Each row of a before or after table is a point. The points were changed in one or more steps. Then noise was added and the rows were shuffled. The steps act on how far a point lies along the listed directions, d1 being the first. Write out the steps. A step turns or swaps two directions, mirrors them in a line or flattens them onto one, adds a multiple of one to another, or multiplies one. Angles are multiples of 10 degrees, from the lower direction toward the higher: turns from -170 to 170, lines from 10 to 170 but not 90. Use the fewest steps. Two steps may share a direction if one is a turn and the other turns, adds or multiplies; they go together, in the order done. Otherwise the lowest direction goes first.
(in the rows, 128 means zero)

Directions:
(1): [132 119  77]
(2): [175 149 128]
(3): [148  81 138]
Before (8 x 3)
[[ 96 129 141]
 [175 118  98]
 [159 102  93]
 [107 127 149]
 [156  85  94]
 [128 115 166]
 [162  82 115]
 [ 99 118 180]]
After (8 x 3)
[[109 102 158]
 [147 144 120]
 [159 105 189]
 [167 101 177]
 [132 108 174]
 [182 135  95]
 [147 140 113]
 [169 123 109]]
Steps: add -1 times d3 to d2; turn d1 and d2 by -160 degrees

Directions:
(1): [ 88  86 153 126  82 135 159 132]
(2): [155  94 169 151 144  85 121  97]
(3): [118 186 149 143  86  94 124 121]
(4): [122 111 107 134 128  78 119 190]
Before (14 x 8)
[[146 147 129 131 145  54  87 157]
 [138  82 123 123 163 139 125 117]
 [ 88 196  52 108 109 187 109 170]
 [173 140 154 135 135 104 113 112]
 [151 157 153 151 136 108 107 112]
 [179 112 117 136 185 102 127 141]
 [162 142 164 146 124 103 122 109]
 [142 139 116 131 120  81 112 157]
 [142 163  98 122 147 145 106 145]
 [158 119 113 134 152 126 126 126]
 [159  50  97 108 226 161 107 129]
 [173 126 132 148 169 106 112 107]
 [174 156 154 140 145  81 105 122]
 [117 135  95 118 105 126 118 156]]
After (14 x 8)
[[123 118  84 116 122 131 116 165]
 [162 120 139 149 155 105 120 108]
 [148 132 106 129 133  76 107 167]
 [102 120  22  91 165 230 116 181]
 [175 147 155 135 133 103 110 110]
 [112  16 128 107 166 160 139 131]
 [168 162 164 148 124  97 114 104]
 [143 116  88 113 167 168 114 153]
 [148 106 119 133 141 130 135 127]
 [151 139 117 132 155  48  82 171]
 [180 159 149 140 153  79 102 123]
 [161  93 126 136 163  98 139 150]
 [119  84 141 128 128 131 137 115]
 [157 161 146 151 148 111 102 112]]
Steps: turn d1 and d3 by 40 degrees; add 0.7 times d2 to d3; multiply d4 by 1.3

Directions:
(1): [118 145 135 198 136 176 131 142 130 107 119 175]
(2): [102 159 105 136  68 143 121 134 166 143  86  94]
(3): [130  99 107  99 126 175 198 129 143 158 130 145]
Before (14 x 12)
[[106 173 104  98  54  94  91 133 177 172 114  56]
 [134 150 135 161 114 127  93 122 138 105  97 131]
 [118 123 118  61  82  81 113 126 141 160 108  60]
 [122 158 121 121 111  95 101 138 146 122 107  97]
 [144 115 118 129 154 125 124 129 126 119 130 131]
 [123 126 138 113 120  93  96  92 122 133 125  91]
 [120 140 137 143 117 160 138 143 153 134 123 145]
 [105 120 134 142 105 166 147 131 143 135 113 138]
 [145 118 137  92 139 137 162 148 125 138 133 128]
 [132 135 137  97 126  46  88 115 124 120 142  67]
 [126 137 167 173 143 107  82 128 112  96 142 152]
 [104 168 120  89  58  50  46 118 165 135  94  35]
 [100 141 114 114 102  99 118 124 134 147  98  83]
 [100 176 117 154  84 159 121 145 176 136  74 111]]
After (14 x 12)
[[164  90 153  91 200  94 136 126  93 142 210 156]
 [161 101 179 122 215  56  74 116  78  86 195 166]
 [147 128 140 115 165  96 117 136 117 113 143 133]
 [136 139 145 134 135 152 144 156 128 122 122 140]
 [126 131 159 168 158 108  84 100 101 106 142 137]
 [111 157 144 152  91  99  76 127 142 119 109 109]
 [121  90 123  77 116 148 174 122 140 163 129 117]
 [152  98 174 144 198 104 111 134  68 101 167 173]
 [131 110 125  74 112 141 163 133 155 161 133 119]
 [130 137 114 150 132 133 111 128 140 115 111 117]
 [128 106 142 118 176 102 134 123  91 125 149 136]
 [136 153 174 206 179  79  57 130  97  65 156 148]
 [149 118 125  99 122 112 125 110 134 126 111 114]
 [151  80 120  20 153 125 197 118 135 171 146 113]]
Steps: turn d1 and d2 by 130 degrees; add -1 times d1 to d3

Directions:
(1): [116 176 116 102  86 154  83 169 183 126 156 154 109 107  82 137 128 123
  99 120]
(2): [132 109 105  80 124 144 138 108 172 128  59 110 194 111 107  90 122 128
 120 111]
Before (10 x 20)
[[ 99 190 121 118  98 184  82 203 197 120 186 178  85 110  99 139 138 137
   87 145]
 [107 208 130  99  56 179  64 186 187 128 212 171  70 108  46 161 138 127
  104 127]
 [129 125 124 117 130 130 133 109 119 147 115 129 131 111 107 134 129 115
  116 145]
 [112 123 137 122  94 138 121 132 141 128 134 129 129 111 120 144 126 115
  121 113]
 [131  92 106 115 148 122 146 102  92 116  94  98 179 133 140 106 123 112
  122 115]
 [126  87 121 126 147  93 170  92 111 112 101 101 143 122 138 111 132 129
  146 121]
 [ 87 209 131 127  91 158  69 198 179 116 218 187  46 115  98 166 135  95
  104 125]
 [123 141 153 183 105 109 111 134  94 131 192 156  68 128 146 163 129 122
  131 142]
 [118  85 142 149 136 106 164 105  79 129 129 129 134 107 159 132 126 136
  144 124]
 [127 110 142 128 121 126 139 129 110 130 116 122 122 138 164 141 119 147
  149 121]]
After (10 x 20)
[[119 157 115 140 113 134  95 161 102 110 182 142  94 129 117 153 127 110
  104 129]
 [107 152 125 125 103 112 114 150 146 109 176 142  83 108  99 140 132 125
  119 119]
 [129  57 128 138 191 138 200  85 104 125  61 102 184 147 187  85 133 148
  153 152]
 [131 104 108 100  95 138 126  97 173 130  61 124 191 103 108  94 119 120
  115 111]
 [116  99 146 133 115 126 142 112 110 123 123 114 135 122 141 141 128 114
  135 116]
 [133 130 129 127 135 126 128 113 105 152 135 133 113 117 112 142 133 111
  116 147]
 [125  62 113 102 192 120 202  60 121 121  25  89 215 139 177  72 126 109
  167 116]
 [150  44 144 117 174 125 214  40  73 135  47  77 204 156 156  93 132 137
  183 133]
 [109 136 125 107  88 138 116 151 148 128 147 154 125  79 100 136 129 131
  114 110]
 [125 138 135 106  97 142 113 148 150 125 121 138 116 125 135 140 117 139
  129 113]]
Steps: turn d1 and d2 by 170 degrees
